Rows are points. The last column is the point's height on a tilted bowl or saddle (a function of degree 2), plus a little noise. Along how many of its main directions does it bend up, bend down or stay straight?
(in the rows, 128 means zero)

Points (11 x 3)
[[122 133 144]
 [127 108 134]
 [123 120 141]
 [117 114 140]
 [165 117 180]
 [134 166 144]
 [169  74  92]
 [ 96 116 158]
 [140  85 102]
 [ 74 144 170]
 [107  92 134]]
Directions: 1 up, 1 down, 0 straight

Points (11 x 3)
[[147 180  91]
 [ 98 155  92]
 [117 155 107]
 [115  90 118]
 [168  90  65]
 [129 129 130]
 [ 84 116 130]
 [106 111 132]
 [118 109 130]
 [142 101 110]
 [170 112 101]]
Directions: 0 up, 1 down, 1 straight

Points (11 x 3)
[[ 73  81 193]
 [158 148 154]
 [143 126 136]
 [ 98  81 169]
 [143 112 137]
 [111 138 135]
 [134 147 141]
 [125  81 155]
 [ 87 138 146]
 [140 113 136]
 [ 97 124 141]]
Directions: 2 up, 0 down, 0 straight

Points (15 x 4)
[[101 128 119 124]
 [ 74  72 117 187]
 [117  73 128 183]
 [106 136 114 122]
 [150 155 116 124]
 [ 77 136 138 152]
 [168 101 176 170]
 [105 137 169 140]
 [111 150 153 132]
 [167 127  96 149]
 [125 130 164 128]
 [180 128  82 169]
 [144 118 107 132]
 [134 137 133 121]
 [141 149 125 120]]
Directions: 2 up, 0 down, 1 straight

Points (17 x 4)
[[ 84 114 145 149]
 [ 86 158 141 116]
 [115 126 156 157]
 [ 80 137 141 132]
 [189 113 118  80]
 [126 163 111 134]
 [156 148  80 208]
 [100  62 148 116]
 [139 121 134 118]
 [136 118 142 122]
 [190 159 129  98]
 [147 112 155 117]
 [162 120 120 110]
 [126 164 151 119]
 [ 85 116 121 101]
 [136 149 154 127]
 [126 168 142 115]]
Directions: 1 up, 2 down, 0 straight

Points (18 x 4)
[[131 100 108 126]
 [109  87 165  76]
 [128 127 150 130]
 [155 155 136 121]
 [165 127 103 108]
 [ 82 131 162  89]
 [199 104 139  58]
 [130 151 157 140]
 [147 133 174 143]
 [122 154 150 133]
 [167 142  99 101]
 [104 157 140 118]
 [114 155 154 129]
 [124 185 142 111]
 [156 134  92 118]
 [176 124 124 100]
 [ 85 165 132  93]
 [101 113 126 113]]
Directions: 1 up, 2 down, 0 straight

Points (26 x 5)
[[156 176 147  87 178]
 [171 131  82 115 151]
 [ 93 111 154 128 164]
 [125 192 110 137 168]
 [144 132 189 107 161]
 [ 82 121 116 127 147]
 [123 114  61 163 157]
 [130  93 111 102 145]
 [134 168 105  73 149]
 [132 137 117 179 149]
 [132  63 159 119 188]
 [144 138 121 143 142]
 [151 172 108 133 157]
 [116 161 112 131 146]
 [113 119 157 138 150]
 [152 143 106 100 144]
 [126 133  81 155 148]
 [144 159 140 134 145]
 [130 120  79  58 109]
 [144  69 129 133 169]
 [137 112 134 120 145]
 [161 107  98  99 145]
 [142 102 118 139 147]
 [106 127 118 133 142]
 [128 117  82  99 121]
 [135  98 131 106 153]]
Directions: 3 up, 1 down, 0 straight
